Each row is a point. The last column is the point's height on a tilted bowl or saddle (a function of degree 2), plus a little noise. Count its main directions that bend up, bend down and stay straight.

Points, 17 rows:
0.08,-0.92,0.02,-0.40
-0.21,-0.18,0.11,-0.28
-0.04,-0.20,0.49,-0.37
0.39,0.31,0.15,-0.21
0.23,0.53,0.36,-0.14
-0.03,0.31,-0.45,-0.31
-0.35,0.08,0.50,-0.43
0.29,-0.43,0.44,-0.45
0.37,0.59,0.17,-0.21
-0.02,0.05,0.14,-0.23
-0.28,-0.11,-0.51,-0.10
0.17,-0.19,-0.10,-0.17
0.30,-0.19,0.09,-0.23
0.11,0.18,0.11,-0.21
-0.90,-0.16,-0.09,-0.66
-0.54,0.35,0.34,-0.55
0.43,-0.40,0.01,-0.31
Directions: 1 up, 2 down, 0 straight

Points (24 x 5):
0.32,-0.27,-0.48,0.13,-0.18
0.24,0.13,0.09,-0.40,0.05
0.14,0.16,0.07,-0.54,0.00
0.77,-0.33,-0.62,0.67,-0.36
0.14,-0.79,0.17,0.00,0.04
0.19,-0.01,0.41,0.06,-0.25
-0.16,-0.34,-0.11,0.65,-0.43
0.65,0.25,0.41,0.09,-0.06
-0.22,0.41,0.12,-0.29,-0.11
0.42,0.65,-0.05,0.21,0.49
0.17,-0.15,-0.44,0.00,-0.19
0.25,-0.06,0.31,-0.17,-0.08
-0.05,0.03,0.02,-0.33,-0.20
0.36,0.39,-0.62,0.04,0.18
-0.07,0.12,-0.22,-0.29,-0.18
-0.76,-0.12,0.41,-0.32,-1.17
-0.28,0.48,0.02,-0.03,0.02
0.26,0.16,-0.38,0.41,0.03
0.32,-0.31,0.68,-0.08,-0.25
-0.39,-0.03,0.22,-0.38,-0.58
0.09,0.15,-0.27,-0.41,-0.08
-0.18,-0.13,0.26,-0.56,-0.39
0.08,-0.22,-0.44,0.04,-0.26
0.13,0.51,0.52,-0.36,-0.03
Directions: 1 up, 2 down, 1 straight
